Each row of a before or after table is a point. One or more steps were done to the points. Then noise was added and the rows were shuffled. The steps act on how far a point lies along the listed directions, d1 being the first. What was done? A step turns or swaps two directions, mirrors them in a line or flattens them onto one, adds a multiple of one to another, or multiplies one. Angles are multiples of 10 degrees, from the lower direction toward the higher: turns from -170 to 170, lines from 10 to 170 but not 90. Use the fewest steps. Two steps may share a direction if one is a turn and the other turns, adds or multiplies; they go together, in the order done. Otherwise the lowest direction goes first.
(in the rows, 128 means zero)

Directions:
(1): [106 164]
(2): [164 150]
Before, 11 rows:
[[105 111]
 [ 86 165]
 [141 193]
 [131 105]
 [ 90  96]
 [146 132]
 [140 139]
 [ 79 142]
 [ 78 126]
 [109 112]
 [ 91 110]]
After:
[[ 96  72]
 [156 133]
 [111 132]
 [155  77]
 [113 122]
 [170  98]
 [133 150]
 [178 114]
 [173 146]
 [171 132]
 [153 135]]
Steps: turn d1 and d2 by -160 degrees

Directions:
(1): [114 124 106 148  63 136]
(2): [ 65 149 107 128 147 126]
(3): [122 148 162 149 130 185]
(4): [136  98  98 179 155 138]
Before, 10 rows:
[[106 113 112 148 110 115]
 [141  99 103 154 113 145]
 [142  88  94 132 103  93]
 [177  48  79 185 169 103]
 [ 88 144 122 107 105 109]
 [ 86 164 122 137 130 141]
 [114 116 117 141 157 115]
 [104 133  99 160 126 121]
 [118 136 129  81 165  72]
 [ 87 141  63 124 136  73]]
After, 10 rows:
[[140 102 100 155 113 144]
 [165 125 131 142  97 120]
 [157 109 142 128 136 116]
 [155 155 159 116  99 139]
 [125  90  85 137 114  93]
 [181 125 113  92  88  69]
 [135 110 128 138  95 115]
 [178  47  77 184 168 104]
 [136 132 139  76 158  71]
 [122 142 139  99  91 107]]
Steps: mirror d2 and d4 in the line at 110 degrees

Directions:
(1): [111 108 115 132 113 166 137 172 130  96  64]
(2): [170  84 109  93 149 106  94 121 166  98 121]
(3): [138 137 115 158 171 143  73 131 114 175  97]
(4): [ 95  73 118 139 162 131 163  77 113 134 117]
(5): [130 125 145 137  74  84 106  91 109 130  81]
(6): [150 119 102  96 121 141 119 131  46 115 142]
Before:
[[167 135 139  97 111 105 127 135 128 120 144]
 [119 145 113 110  82 137 157 159 142 100 138]
 [146 157 130 145 131 128  98 140 100 151 120]
 [140 149 140 100 116 117 131 116 109 131 154]
 [111 133 140 118 102  97 150 123  98 115 148]
 [ 99 153 136 131 167 185 142 149 180 150 201]
 [115  24 104 106 171  75 155  30 137  82 125]
 [127 126 172 131 103  91 140 119 194 106 164]
 [106 140 120 168 154 174 120 169 172 136  91]
 [164  93 126 120 133 116  96 113 129 127 153]]
After, 10 rows:
[[114  21 105 109 159  74 153  32 132  76 109]
 [124 149 114 107  89 133 157 153 145 107 151]
 [108 130 142 120  93  95 149 124  96 111 135]
 [109 148 119 165 171 171 123 163 177 146 125]
 [161  91 121 121 131 122  97 121 129 122 140]
 [124 121 171 133  98  96 141 127 195  99 147]
 [ 95 151 123 127 198 218 157 181 193 142 221]
 [144 154 129 147 126 128  97 140  99 149 112]
 [137 145 139 100 110 124 133 124 109 122 139]
 [165 132 136  99 108 108 127 138 128 113 132]]
Steps: multiply d1 by 0.4; multiply d5 by 1.6

Directions:
(1): [195 116 149 107 147 167 133 111 152 130 135  70 152 134]
(2): [120 130 152 183 107 116 106 102  95 103 188  94 140 109]
(3): [107 166 184  73  92 148 135 139  96 138 128 110  98 116]
(4): [103 137 135 121  98 129 129 167 139 125 140 125 204 183]
(5): [ 77 109 125 120 169 186 109 140 126  76 116 121 141 102]
(6): [148 166 159 151 134 140 101 153 177  88 144 153  87 158]
Before (12 x 14):
[[ 68 167 158 115 139 171 105 163 128  66 124 146 130 124]
 [116 127 104 100 167 158 101 148 150 103  78 117 106 127]
 [138 105  80 136 148  92 126 141 132 157 128 159 195 157]
 [ 97 128 115 171 126 121 121 154 122 105 143 129 196 132]
 [160 126 172 116  96 100 147  77  63 140 152  73 104  74]
 [ 78 141 150 106 123 182 115 187 135  88 111 132 133 148]
 [150 126 118 186 150  99 134  72 102 135 139 118  63  69]
 [108 132 108 138 162 180  97 148 170 101  89 113 139 140]
 [111 136 156 136 104  88 139  97 124 151 172  96 136 122]
 [180 127 119 146 113  85 136 105 115 164 140 104 111 111]
 [134 145 127 143 111 120 131 158 169 104 111 158 152 180]
 [ 16 152 137 114 115 155 123 161 103 109 114 171 130 150]]
After, 12 rows:
[[100 116 120 102 112 144 149 143 123 121  94 123 190 147]
 [104 161 141 143  86  97 133 166 115 133 141 141 174 149]
 [ 81 129 139 169 143 115 109 117 156  91 165 130 126 123]
 [151 123 142 201 156 113  96  99 132  57 162 132  76  88]
 [100 161 156 147 135 132 126 103  89 114 130 126  40  63]
 [167 131 107  90 119 105 133 119 127 175  89  90 114 138]
 [110 114  66 148 121  77 156 130 141 179  99 194 148 182]
 [116 168 169  83 120 145 108 182 134 125 137 146 156 166]
 [144 140 117 109  92 116 139 116 121 193  98  81 154 145]
 [152  92  74 138 108  92 155 134 124 178 108 131 172 154]
 [139 113  75 137 118  65 160 108 106 178 112 148 174 131]
 [116 140 152 138 147 160  99 140 126  80 141 112  95  96]]
Steps: turn d1 and d2 by 30 degrees; mirror d3 and d4 in the line at 100 degrees; turn d5 and d6 by -160 degrees
